Rows are points. The last column is the point's height on a tilted bowl or saddle (a function of degree 2), plus a little noise. Along how many of its main directions does it bend up, bend down or stay straight?
In the rows, zero is written as 128.

Points (10 x 3):
[[121 104 109]
 [148 125 117]
 [ 95  45  50]
 [105 147 105]
 [129 147 111]
 [139 159 107]
 [136  98 104]
 [203 125 113]
 [124 161 102]
 [122 137 114]]
Directions: 0 up, 1 down, 1 straight

Points (17 x 4):
[[115 129 120 130]
 [114 118  69  93]
 [106 116 152 147]
 [163 113  89 139]
 [152 128 176 127]
 [ 85 155 123 100]
 [ 98 112 144 151]
 [135  94 160 146]
 [ 92 131  59  64]
 [ 87 110  88 109]
 [100 117 118 133]
 [ 83  82 143 200]
 [160 110 207 101]
 [114  89  90 118]
 [106 109 123 141]
 [108  99  97 123]
 [ 91  97 149 177]]
Directions: 1 up, 2 down, 0 straight

Points (25 x 5):
[[130 133 155 121 133]
 [120 137 109  70 164]
 [107  99 110 134 138]
 [137 116  73 185 143]
 [111 119 101 149 134]
 [148 167 134 110 148]
 [108 127  74 110 165]
 [ 65 182 112 184 147]
 [191 122 122 122 150]
 [150 111 172 129 143]
 [165  96 142 135 154]
 [146  76 148  66 171]
 [171 117 116 106 156]
 [170 137 101 184 154]
 [149 150 120 146 148]
 [119 105 127 133 140]
 [ 80 148 118  97 136]
 [136 162 115 131 153]
 [145 108 130  87 151]
 [107  65 120  88 177]
 [154 114 106 113 159]
 [155 125 159 171 155]
 [138  61  96  79 217]
 [ 62 116 175 111 120]
 [132  84 124  79 171]]
Directions: 2 up, 1 down, 1 straight

Points (39 x 7):
[[123 141 147 114 147  74 126]
 [146 179 138 106  72 154  68]
 [130 138  91 168 152 172 167]
 [149 161 192 110  76 162  67]
 [169 130  93 119 135 147 136]
 [131 184 186  93 111 146  80]
 [120 121 145 174  89 124 144]
 [116 136 121 118 117 151 146]
 [153 147 122 125 120 180 116]
 [125  98  91  69 132 166 139]
 [129 137  99  48 172 113  71]
 [135 141 105 177 127  78 127]
 [ 89  79 134 102 125 123 147]
 [113 151 177 141 146 197  77]
 [150 105 130 139 138  63 124]
 [118 135 111 123  52 130  97]
 [ 91 145 119 122 102 196 107]
 [158 126 120 116 163 183 111]
 [117 115 152  94 175 129 123]
 [141 149 150 202 138  51 128]
 [132 131 148 130  86 192  79]
 [171 133  96 122 144 154 133]
 [140 128 146  73 101 143 106]
 [123 122 190 143 126  80 186]
 [130 162 135 103  96  92 117]
 [110  62 115 148  98  91 122]
 [114 100  61  76 105 161 155]
 [111 114 128 166 124 109 148]
 [147 126 180 178 128 129 164]
 [130 162  84 123  86 160 136]
 [ 88 108 130 122 191 107  98]
 [123  99 147 124 107 101 159]
 [168 164 108 113 171 162 114]
 [108  84 176 134  65 120 149]
 [168 135 139 176 134 109 149]
 [124 149 164  89 135 104 128]
 [134 123 151 132  88 205  59]
 [128 128 124 117 148 129 150]
 [133 121  73 114 127 115 148]]
Directions: 1 up, 4 down, 1 straight

Points:
[[147 135 141 109 107 158 127 106 125]
 [ 79 193 136  94 168 111 119 160 128]
 [109 188 161 126 116 134 114 109 149]
 [ 93 126  97 171 151 151 114 158 129]
 [154 122 122 148 144 103 158 120 128]
 [134 146 142 144  72 145 150 109  98]
 [106  64  93  89  88 105  64 134 143]
 [100  85 148 110 131 181  87 157 125]
 [147 163  84 100 123 144  91 137 137]
 [117 103 114 137 116 136 101 155 128]
 [110 158 110 119 123 135 139 132 118]
 [112 146 138 108  98 124 160 101 107]
 [124  97 138 172 171 166  78 103 105]
 [ 97 127  91 108 117 153 135 130 124]
 [135 140 162 125 124 109 122 142 125]
 [131 143  84  78 110 117 104 155 144]
 [106 112 143 154 101 143 177 135 118]
 [107  85 169 143  47  70 165 101  54]
 [137 128 132 126 173 120 193 122 125]
 [ 89 148 142 136  46  98  99  92  35]
 [118 100 129 165 136 155  95 154 130]
 [152 149 147 109  93  55 151  84  85]
 [106 135 170 138 151 111 111 130 123]
 [107  42 232 190 109 117 112 129 101]
 [108 125 173 138  70 160  86 136  91]
 [156 127 130 169 136 148 147 115 164]
 [105 168  92  85  66 128 161  96  81]
 [105  82 161  91 194 160 146 149 118]
 [148 166 150  81 106 112  85 150 175]
 [164 146  85  79 124  76 102 181  83]
 [143 177 114 135 207 106 186  79  85]
 [180 107 115 139 168 149 139 134  97]
 [140 137  83 114  90 166  65 145 137]
 [ 61 148  67 114 157 160 116 144  99]
 [121  96 134 133 141 125 144 146 146]
 [117 124 150 115 168 124 139 121 120]
 [102  99 126  96 124  91 171 154 170]
 [117 152 121  99 151 154 135 119 118]
 [104  76 182 141 171 119 103 120 107]
 [139 118 128 130 146 140 134  55 125]
 [169 122 188 164 106 171 109 100 128]
 [119 137 140 128 152 160 113  91 123]
 [ 79 132 111 159 215 103 201 118  91]
 [122 153 105 119  98 118  90 148 133]
 [119 125 127 131 122 196 167 192  61]
 [ 82 100 105 109 115 139 116 110 130]
 [104 128 154 107 109 101 145 108 120]
 [ 90 102  65 132 161 161 127 165 119]
 [145 184 163  90 139  95 119 142 146]
 [182 132 186 173 111 105 120 131 101]
 [ 99 184  90 141 110 123 130 207  50]
 [ 83 128 141  54 199 172 109 147  89]
 [184  95 127 161 104  91 156 104 125]
 [108 142 141 108 111 134 116 110 127]
 [ 75 126 119 126  82 130 149 120  84]
 [126 138 128 130 111 161 129 138 125]
 [121 118  87 128 139 186  81 156 120]
 [146 140 104 163  93 150 129  71 161]
 [126  71 134  80 123 156 110 162 152]
 [182 129 181 114 148  50 121 166  60]
 [178 120 171 138 111 106 107 124  86]
 [ 98  72  86 167 164  82 145  94 165]
 [107 142 166  69 149 132 100 133 156]
 [117 140  87 184 101 120 137 137 108]
 [127 107  96  92 100 110 116  56  97]
 [155 109 159 156  72 120 179 141  87]
 [139  95  90 162 136  81 127 142 105]
 [ 54 117 178 178 145  84 157 185 111]
 [144 124 118 110 144 115 130 134 114]
 [108 109 148  90 129 115 131 136 153]]
Directions: 2 up, 4 down, 2 straight

Points, 74 rows:
[[143 194 101  69 130 204 121 102  55]
 [137 190 150 148 167 122 143 130  87]
 [180 177 143 138 158 120 138 186  79]
 [128 100 127 142 161 119 132 168 108]
 [136 156 150 117 165 132 172 140  98]
 [124 145 203 103 138 171 134 145 112]
 [ 75 125 129 143 163  81 162  89 153]
 [ 87 124  94 103 129  50 118 201  93]
 [123 154  39 122 173 152 106 157  64]
 [105 166 138  97 125 133 107 118 127]
 [105 149  83 118  93 134 156  65  86]
 [112 144 158 144 132 117  93  72 147]
 [148 109 152 124 157 131 125 146 114]
 [ 72 153 108  83 127 146  80 170 119]
 [125 131 137 171 130 144 187 119 120]
 [134 150 110 113 121 105 171  92  99]
 [104 121  96 114 113 108 135 132 121]
 [127  87 144 127 116 167 161 125 101]
 [ 95  96 102 111 135 140  75 138 113]
 [113 145  94 131 188  85 166 125  84]
 [102 122 153 112 121 118 170 206 115]
 [125 154 115 173 132  96 143 139 106]
 [ 90 199  97 124 159  72 125 132  54]
 [159 119 145  94 123 183 188 140  55]
 [ 98 186 161 119 134 153 112  57 131]
 [105 111 170 159 127  75 145 124 140]
 [158 108 146 112 132  55 148 122 105]
 [150  91 194 167 122 144 104  98 124]
 [120 131 208 128 144 110 161 168 118]
 [ 65 138 159 152 122  90  68  96 140]
 [204 204 176 132  96 162 127  98  82]
 [137 139  83 137 124 111 106 149 123]
 [ 75 111 124 145  59 154 153 138 102]
 [154 164 155 177 123 133 136 136 102]
 [ 82  82 109 126 126 120 119 146 118]
 [147 132 139 131 117  73 148 112 117]
 [ 85 124 159 171 107 123 200 132 152]
 [134 171 133  79 155 113 108 132 109]
 [ 75 127 134 130 128 146 127 122 141]
 [ 75 183 118  89 158 126  91  39  92]
 [114 111 129 166 131 190 154 106 108]
 [105 131 110 121 175 175  77 106 100]
 [104 147  85 123 150 118 141 126 102]
 [168 113 113  96 150 146  82  88 132]
 [108 162 113 137 102  95 109 149 115]
 [161 143  96 165 106 145 121  93 122]
 [ 78 129 123  55 166 134 161 136  98]
 [150 121 137 142 141 164 149  60 115]
 [145 168 136 162 111 152  83 135 119]
 [133 131 154  92 140 171 164 111  92]
 [175 146 133 113 108 144  98 169 149]
 [157 108 152 100  99  75 162 146 107]
 [ 71 179 137  85 114 123 127 118 119]
 [162 186 127 120 184 120 162 159  56]
 [107 128 150 121 114 139 109 108 141]
 [194 147 113 105 109 134 155 145 120]
 [145 133  82 117 108 147 111 102 126]
 [111  79  94  86 152 124 151 157  94]
 [117 156 121 174 115 183 149 125  93]
 [ 70 138 135 137 150  99 109 139 133]
 [186 153  65  69 104 176  85 158 186]
 [124 170 152 152 160 101 133  98 116]
 [ 91 136 149 128 126 207 151 143  96]
 [141  77  74 159 113 122 126  92 120]
 [106 112 157 140 173 110 175 149 134]
 [ 97 162 136 143 130 184 135 109 112]
 [155 114 192 125  87 191 134 178  66]
 [135 173 124 144 120 106 114  84 114]
 [118 110 136 144 137 102  58 134 118]
 [ 76 167 192 105 181 146 133  88 169]
 [ 93 158  56 121  99 188 158 142  56]
 [137 146 103  92 126 139 131 148 118]
 [136  89  94 139 129 114 129 124 122]
 [129  84 129 146 110 123 101 156 120]]
Directions: 1 up, 5 down, 2 straight

Points:
[[120 129 126 152 149 125 142 153 140]
 [150 124 118  96 108 129 115 102 124]
 [ 92 151 110 120  79 105 102 169 105]
 [ 76 103 141 146 155 120 150  95 114]
 [110 137  92 153 158  95 140  89 119]
 [133  80 145 168 133 100 211 164  48]
 [166 194  76 155 124 151 127 203 187]
 [129 112 122 106 120 182 170 112 127]
 [141 167 143 111 112 168 115 141 142]
 [132 131 141 153  93 163 128 134 151]
 [151 171 154  87 127 138 121 111 117]
 [137 140  67  77 142 157 182 179 171]
 [109  69  49 140 172 126 112 106 219]
 [103  69 131 153 123 109 132 128 135]
 [142 130 140 185 116 122 128 135 152]
 [163  87 145 142 162 167  97  29 164]
 [171 173 136 115 107 214 135  90  95]
 [123 154 127 100  98 156  94 108 119]
 [ 67 141 102 204 146 117 143  90 119]
 [128 148 143  63 105 170 127 148 156]
 [ 96 135 108 169 138  85 119 100 124]
 [ 53  93 131 160 126  97 147 123  97]
 [ 77 157 125 122 151 183 116 118 140]
 [136 201 137 184  33 111 136 104 182]
 [158 129  90 103 114 116 206 102  57]
 [116 102  72 108 165 184 110 131 202]
 [ 87 106 135 190 213 169 135 151 131]
 [114 124 117 134 103 118 137 143 132]
 [109  98 161  95 101 132 136  96 153]
 [196 145 113 125 177  97 125  81 136]
 [150 139  76  84 182 127 138  90 139]
 [128 135 154  86 160  96  93 182 139]
 [138 101 121 117 112  95  95 220  61]
 [ 93 114 119  83 128 146 123 115 152]
 [178 149 174 135 129  96 111 181 131]
 [131 102 148  99 114  80 111 173 113]
 [118 104 148 164 184  91 122 145 148]
 [147  95 126 123 153 189 102 132 133]
 [122 100 173  69 104  85 193  92 163]
 [100 126 135 123 117 141 131 137 143]
 [121 134 149 133 151 121 155 145 140]
 [ 86  84 127 150  99  81 140 163  96]
 [ 86  90 109 111 130 109 151 111 136]
 [120 167 139  70 112 165 112 196 183]
 [134  95 106 133 132  95 115 127 137]
 [116 190 112 159 202  89 113  44 109]
 [134 129 150 219 108 157 140 140 175]
 [159  94 152 114 119 111 173 112 119]
 [134 131  81 103 123  94 137 134 104]
 [ 82 187 129 146  87 113 113 119 117]
 [150 124 102 149 104 150 160  71 125]
 [114 114 108 194 167 126 118 153 155]
 [109 172 133 172 158 121 107 105 147]
 [161 190 140 142 112 132  64 144 103]
 [ 81 128 137 147 132 169 122 126 141]
 [167 136 171 156 161 166  90 148 133]
 [112 111  88 140 151 111  71 115 163]
 [113 211 140 128 132 118 124 111 118]
 [174 164 134 143 124 120 107 126 127]
 [155 145 126 175 118 110 164  50 128]
 [153 100 112 114 108  97 125 111 127]
 [136 149 168 134  84  86 110 149 129]
 [ 94 115 150 114 135 105 129 134 134]
 [152 130 125 140 107 137 133 161 128]
 [127  97 157 129 141 203 204 109  55]
 [166 149 122  89 169  88 110 162 137]
 [120 118 115 141  95 144 153 120 143]
 [100 147 138 169 120 149 134 131 155]
 [119 173 146 131 151 128 179 167 170]
 [ 63 133 133  95 123 115 127 121 121]
 [ 90 149 103 113 100  94 124 114 102]
 [123 143 117 199  98  90 116 169 120]
 [ 83 111 139 105 132  94 139 134 128]
 [ 81 108 111 121 142  68  91 148 100]
 [106 141  87 138  90  82 115 169  76]]
Directions: 4 up, 4 down, 0 straight

Points, 65 rows:
[[ 85 128 118 151  73 145 151 108 116]
 [108 148 168 108 123 155 164 118  98]
 [ 98 101 128 156 154  91 124 160  99]
 [192 133 156 156 144 113 155 143  86]
 [129 142 109 132 114 132  98  76 111]
 [188 184  88  55 139  87 137 207  76]
 [118 155 134  76 132 138 121 131 118]
 [133  75 154 170 124 118 181 140  88]
 [243 102 163 106 135  92 113 124  56]
 [150 118 121 160 142 157 125 138  99]
 [ 88 130 145 164 156  94 105 157 100]
 [186 140 178 117 154 152 116  93  97]
 [125  93 131 118 104 129 147 118 117]
 [150 123 125 136 148 134 141 163  97]
 [141 140 104  65 102 106 150 114 137]
 [145 120 123 129  90 140 118 105 116]
 [ 82  78 119 100 156 124 108 131  83]
 [116 121 101 158  96 108  83  85 104]
 [134 116 168 115 180  90  69  70 113]
 [122 174 108 173 195 133  78 146 120]
 [ 71 166 133  73 145 133  54 199  85]
 [185 141 147 156 105 129 104 155 107]
 [ 90 150 146 128 118 110 122 155 115]
 [116 140 109 164 101 116 123 143 109]
 [159 101 103 150 122  56  79 168  76]
 [122 165 108 123 147  96 128 121 114]
 [171 118 133 119 196 201 149 144  68]
 [126 111 157 154 131 142 112 128 107]
 [ 59 101 114 140 116 118  69 109  82]
 [201 150 127 167  99 124 122 127  88]
 [102 117 126 125 101 120 132 135 125]
 [109 105 116 102 157  81 145 151 103]
 [176  92 141 140 103  66 113 169  83]
 [ 90  70 125 117 133 100 165  73 149]
 [134  78  71 156 117 141 140  81  79]
 [147 150 124  95 154 211  94 128 106]
 [137 129 110 149 179 156 125 158  97]
 [ 80 125 142  81 117 107  93 137 114]
 [172 201 129 153  31 119 112 170 133]
 [135 101 151 156 157 163 150 114  94]
 [146 150 148 130 121 123  83 188 122]
 [ 93 122 134 110 109 158 106 199  96]
 [117 140 128  69  99 130 201 125 128]
 [155  89 136 126 110  82 107  69 118]
 [174 129  80 108 108 143 142  84  89]
 [132 166 106 140 132 142  75 115 120]
 [ 91 128  63 113  83 131 142 191 117]
 [126 118 179 106 105 175 138 145  88]
 [168 131 123 124 175 116 106 185 100]
 [144  92 140 144 184 121 150 130 108]
 [156 105 141 166  49  66 169 118 109]
 [114  50 156 154 128 156  74 114  68]
 [148 123 157 159  55 112 136 170  94]
 [ 71 120  75 129 162 102 138 116  93]
 [ 78 119 103 145 124 140 105 145  92]
 [112 130 123 125 134 155 127 124 107]
 [146 132 121 169 167 171 187  93  64]
 [113 148 121  96 108 101 147 174 126]
 [126  85 143  94  94  98 128  77 137]
 [130 128 130 140 117 104 136 161 110]
 [ 88 126 105 143  99 123 123 147 113]
 [137 116 107 129 148 109 115 105 114]
 [127 173 130 106 123 129 153 156 116]
 [ 89 100 130  78  87 116 174 197 114]
 [118 108 180 149 162 131 182 122  99]]
Directions: 2 up, 6 down, 0 straight

Points, 68 rows:
[[147 141 147 148 139 176 128 136 126]
 [102 116 147 161 150  95 183 118 157]
 [150 149 173 124  98 158 116  76 133]
 [159 136 137 117 160  95 147 124 124]
 [ 84 104 199  92 212 153 176 159 216]
 [151 129  38 141 134 103  83  39 203]
 [112 147 124  97 126  96 137 141 136]
 [133 148 111  15  90 123 139 109 178]
 [118 116 124  87 140 138 162 125 139]
 [139  89 125 128 140 153 116 114 132]
 [151 105  87 105 175 133  96 117 127]
 [ 98 167 148  91 102 151 120 148 132]
 [132  99 120  86 149 140 106 114 142]
 [135  82 142 135 145 117 142 142 137]
 [ 93 126 121  75  99 118 135 114 132]
 [158 117 127 129  63 160 165 108 147]
 [149 177 196 193 176 129 155 114 180]
 [127 120 114 185 124 125 195 148 165]
 [130 152 105  79  77  95  65 146 169]
 [126 145  85 127 127 142 100  86 142]
 [167 158 149 104 110  91 162 105 131]
 [130 201  79  80 148 128 153 159 181]
 [152 173  89 122 140 175 142 174 152]
 [114 170 141  97 152 121 117 165 162]
 [120 130 172 115 119 156 162 191 156]
 [155  42 139  70 152 117 101 129 175]
 [156 142 162 157 118  85 114 127 142]
 [104 109  78 157 141 104 165 185 156]
 [155 172 182  96 132 164  92 152 165]
 [153 168 100  65 110 111 110 113 147]
 [106 166 160 130  79 113 164 102 117]
 [ 86 151 203 141 151 126 116 184 185]
 [ 95 109 133  77 131 137 118  75 144]
 [159 145 112 140 168  77 141 115 122]
 [138 131 154 154  82 124 167  89 142]
 [ 93 126 136 151 106 126 117 134 123]
 [145 135 164 124 163 125 101 108 137]
 [134 115  73  84 124 147 123  87 155]
 [114 131 140 124 118  74 155 138 134]
 [123  94 107 127 111 130 119 139 124]
 [100  70 146  95 148 149 134 120 154]
 [104 109 149  51 105 151  83 202 203]
 [105 111 165 100 176 155 128  86 144]
 [ 98 116 180 172  76  85 121 166 152]
 [164 136 121 104 154 149 125 143 127]
 [ 80  92 140 114 105 140 136 129 117]
 [ 74 145 138  71  92 149  75 112 144]
 [ 75 160  99  87 137 142 145  69 136]
 [ 84 106 118 128 117 111  96 156 141]
 [102  84 137 144 139 133  88 132 140]
 [124 117 130  96 120 109 126 133 129]
 [123 124 166  33  89 130  84 115 186]
 [119 156  98 143 136 152 115 163 137]
 [ 96 181 107 125  98 156 107 136 135]
 [162 108 133 135  96 114 168 164 131]
 [140 124 107 154 116 111 115 101 136]
 [ 99 121 150 159 126 106 101  98 145]
 [142 187 140  34 157 111 105 171 213]
 [137 135 122  99 119 155 128  84 132]
 [139 177 161 149 123 155 113 140 133]
 [148  79 140 201 109  79 112 135 160]
 [116 139 153 115 117 159 138 123 117]
 [142 192 138 135 178 144 132 154 152]
 [148 151 165 106 118 184 207 162 179]
 [128 186 128 153 116  99 112 121 151]
 [ 86 118 144  51 104 137 117 189 180]
 [108 126 147 167 133 175 108  54 129]
 [134 168 150 164 143 176  93  95 121]]
Directions: 5 up, 1 down, 2 straight

Points, 73 rows:
[[126 136 120  69 195 150  89 118 149]
 [142 128 162 179 162 158 130 116 179]
 [118  83 106 131  65 150 203 185 186]
 [144 140 122 129 117  99 111 163 130]
 [146  97 168 137 170 130 206  90 147]
 [141 118 192 102 105 100  88 130 137]
 [ 97  87 124 120 100 122  96 150 140]
 [146 145 206 173 125 162 111 128 199]
 [168 124 159 101 148 120  96  75 144]
 [117 140 180 106 190 170 208  86 134]
 [ 54  94  95 119 121 115 103 110 152]
 [ 96 144 164 108  82 169 120 118 179]
 [134 173 133 110 157 104 129 168 134]
 [142 147 103  81  82 122  81 147 158]
 [144 142 140 111 126 114 157 147 127]
 [ 90 148 143 111  90 113 206 117 155]
 [110 103 124 106 117 126 161  76 128]
 [123 128 184 151 122 132 126 111 157]
 [105 166 127 137 106  80 118 143 125]
 [131 124 140 138 101 166 123 103 159]
 [ 91 125 136 118 162 174 151  84 143]
 [140 144 183 102 113 107 159 168 129]
 [132 136 133 122 173 126 167 121 128]
 [150  98  96 137 120  66  38  98 141]
 [196 137 133 129  85 181  75 136 209]
 [132  95 143 159 101 110 155 172 140]
 [ 98 153 149 118 117 125 123 135 144]
 [138 131 124 183 123 128 167 162 160]
 [133 166 162 133 139  97 148 122 143]
 [175 154 155 119 133 206 110  90 163]
 [112 178 146 148 148 176 152 182 174]
 [128 141 183 111 159  68 145 127 135]
 [137 129  93 166 150 154 148 167 161]
 [ 68 136 125  54 150 121 127  86 158]
 [182 134  90 116 108 115 128 109 125]
 [138 139 161 138 141 180 153 123 157]
 [167  88 118 147 153 116  49  85 160]
 [130  89 137 184 166 101 120 108 158]
 [ 99  75 129 149 122  81 148 178 124]
 [143 143 122 125 150 120  88  84 144]
 [ 86 134 104 133 133 131 136 133 143]
 [ 97 150  93 118  74 125 161 137 140]
 [ 65 103 119 148 152 138  89 112 168]
 [130  99  75  98  93  65 132 120 121]
 [141 116 149 135 102 150  96 100 159]
 [139 192 197 142 133 122 106  79 197]
 [104 183 121 106  99 126 151 110 144]
 [ 99  88 161 109 104 134 148  95 145]
 [ 77  96 162 129  93 205  95 150 215]
 [122 168 116  99 127 131  82 157 157]
 [155 157 149 127 206 145 104 108 160]
 [164 104  93 136  99 145 132 132 144]
 [106  77 112 127 115 146 112 101 143]
 [148  99 175 109 162 134 138 160 140]
 [ 93 192 147 107  89 155 113 126 179]
 [123 126 170 105  95 112 107  97 146]
 [149  95 138 117  84  31 150 144 115]
 [184 123 148 152 138 121 116  57 157]
 [101 146 123  97 126  95 110 100 138]
 [ 84  21 124 121 129 124 121 146 156]
 [161  89 126 194 118 148 117 126 181]
 [143  97 141 131 160 144 116 172 158]
 [150  81  89 152 164 120  95 130 152]
 [112 186 144 150 145 134 122 129 165]
 [ 80 128 164 111 163 117 162 131 149]
 [135 136  84 102 146 118  64  81 143]
 [171 127 129 108 100 201 114  84 153]
 [130 123 135 106  76  74 135 119 127]
 [106 169 108  87 153  95 175 141 126]
 [ 79 161 141 111  53 138 161 147 169]
 [149 187 166 108 112 159 168 123 149]
 [120  99 106 130 139  96  87 118 132]
 [130 129 159 111  99 152  83 184 168]]
Directions: 5 up, 1 down, 2 straight
